Each row of a before or after table is a point. One or more steps were done to the points. Then noise was added and the rows were shuffled. The steps act on columns, c1 being the first. Name the steps. A step turns or swaps two columns, mirrors them in a line or flattens them onto one, adds a multiple of one to another, or multiplies or shifts one. Angles are multiples of 10 degrees, from the lower column toward the higher: turns from -170 to 170, lines from 10 to 170 but not 90. Use the fewest steps. Two steps may share a column if one is a turn and the other turns, adds or multiplies; they go together, in the order done. Otherwise the lowest column goes first.

Before:
[[ -4   7]
 [  7  -4]
 [-26   4]
 [ 26  48]
 [ 45  65]
 [ 23  32]
 [-22   6]
 [ 12  -9]
 [ 18  40]
 [ 25  12]
 [ 25  34]]
After, 11 rows:
[[  2  -8]
 [ 42   1]
 [  0 -14]
 [ 76   7]
 [ 43  13]
 [-11  22]
 [ 56  10]
 [  5   8]
 [ 39   4]
 [ 27 -11]
 [-11  20]]
Steps: turn c1 and c2 by -50 degrees

Before (12 x 6):
[[-13 -12 -15   0  13 -15]
 [-16  21  -8  10  15 -35]
 [-23 -12 -16 -16 -38 -16]
 [ 15 -12  48   5 -26  26]
 [ -7  -2  32   1 -68  -9]
 [ 32  17  18  19 -25  58]
 [ -4   2  61  32 -38 -32]
 [ 30 -14 -29   7 -18  51]
 [-28  49   3 -23   5  -5]
 [-44  11 -21   2  20  60]
 [ 58  31  23 -58 -20   3]
 [-16  15 -10 -27 -31  -8]]
After, 12 rows:
[[ 33  -2  60  -5 -37 -29]
 [  2 -13 -12 -12  12 -15]
 [-28  10 -10 -16 -32  -5]
 [ 10  20  -9 -15  18 -38]
 [  7 -15 -32  31 -18  50]
 [-15 -15 -15 -24 -40 -17]
 [-24  51   4 -30   4  -6]
 [  0  -2  32  -7 -69  -6]
 [ 17  16  19  33 -25  57]
 [  5 -11  46  14 -30  23]
 [-58  32  25  59 -19   4]
 [  0  13 -23 -45  20  59]]
Steps: swap c1 and c4

Before (13 x 11):
[[ 17  15 -10   3  -2  10  31 -38   0 -60   5]
 [ 29   0   8   3 -37 -21 -18 -60  -7   7 -12]
 [ 46  24 -11 -38  62  19  -9  36  15 -15  20]
 [-22 -28  44 -33  46  55  42   8  42  28 -23]
 [  1  13   4  30 -22  28  -9 -37 -24  -9  17]
 [ -8  17  49 -55   7  57  30 -10  32  30 -25]
 [ 33  -2  14  22 -37  10  -4 -10 -21 -31 -29]
 [ 22  -1  33  21  19  -8  20 -36  -2  39 -30]
 [ 38 -19 -24 -65  55  49  39  23 -36 -25  25]
 [ 16  12 -21 -46  34   7  49  55 -15 -13  33]
 [  9  10  45   6   5 -25 -14 -31 -32 -36   5]
 [-13  -5  -2   4 -19 -13 -36 -36   6 -11 -24]
 [ -1  28  -7 -18  24  21  14 -10 -26 -13 -30]]
After:
[[  8  10  44 -36  14 -31   6 -34 -23   6   6]
 [  0  12   7 -11 -20 -25  14 -37  27  26  17]
 [ 15  14 -25 -12  28 -17  69  57   6 -46  33]
 [-15  -7   2  -9 -21   8 -15 -34 -13   3 -23]
 [-21 -29  35  30  53  44  63  10  55 -33 -23]
 [ 46  24 -19 -13  60  14   8  35  21 -38  18]
 [ -8  17  45  31  14  35  51  -9  57 -56 -28]
 [ 30   0  14   5 -34  -8   2 -59 -20   5 -12]
 [ 33   0  21 -36 -33 -19  14 -10   9  21 -30]
 [ 21  -2  32  38  25   0  41 -37  -6  19 -32]
 [ -2  29 -14 -14  20 -25  35 -12  22 -20 -31]
 [ 20  15  -9 -58  -3   0  51 -41   8   5   7]
 [ 39 -19 -32 -27  51 -37  58  23  49 -64  25]]
Steps: turn c3 and c5 by 10 degrees; swap c4 and c10; swap c6 and c9; shift c7 by 20

Before (9 x 18):
[[  6  23   0  -1 -15  23 -26 -27  22 -15   0 -37   4 -11 -14  22 -12  14]
 [ -9   5 -50  29  19  45  16 -13   5  -5 -23  -2  -2 -24 -29  -3 -18 -24]
 [ 17  18  27  18   6 -12   0 -20  15  12 -42  30   3 -39 -13  39 -12  27]
 [-26 -20   8  30  -9   6 -34 -19  -2  46 -34  26 -18 -25  22  -4  31  24]
 [-24 -31 -23  17  -6 -29   9   1  27  -9   0 -13   2   6  -1 -14  28   0]
 [-10  -9  -3 -18   4  49 -14  -7  26   3  33   4 -21 -10 -21  -8   2 -17]
 [ 22   5   2  10 -29  16 -13 -32  12  -6  -7  -8 -24   3   6  18  26  20]
 [-31 -19  -8   5  -5  -3  -6 -18  10 -16 -11   0  38   5   4 -18  30  25]
 [  2  66   9 -12  -6  25 -27  -5 -38  25  24 -33  -1  19 -13  17  13   5]]
After (9 x 18):
[[-23 -31 -30  17   2 -27   9   0 -25  -8  -1  -5  -2   6  -1  39  28   9]
 [  6  23   0  -1  13  23 -11 -29 -26 -14   2 -14 -13 -10   4 -96 -11  -6]
 [ -8   5 -65  29   9  46  -3 -14   4  -6 -23 -10 -20 -24  20  47 -17  23]
 [ 23   7   2  11  -9  19 -12 -34 -18  -6  -7  10  17   3  15 -55  26 -15]
 [ 17  20  36  18 -14 -11 -38 -20 -23  12 -39  15 -11 -38   7 -41 -14 -21]
 [-27 -18  10  31 -17   5  14 -19  -6  47 -33  18  29 -26  -1 -91  30 -23]
 [  1  65  10 -12  15  24  -4  -6  33  27  27 -16 -10  20  11 -95  13 -20]
 [-31 -21 -10   5  -1  -3  20 -18 -20 -15 -12   4 -23   4 -31   0  31 -21]
 [-11 -10  -4 -17  -3  47  14  -8 -20   0  32   1  -3 -11  29 -32   3  24]]
Steps: multiply c3 by 1.3; flatten c5 and c12 onto the line at 130 degrees; turn c7 and c16 by 110 degrees; multiply c16 by 3; turn c9 and c18 by 160 degrees; turn c13 and c15 by -130 degrees
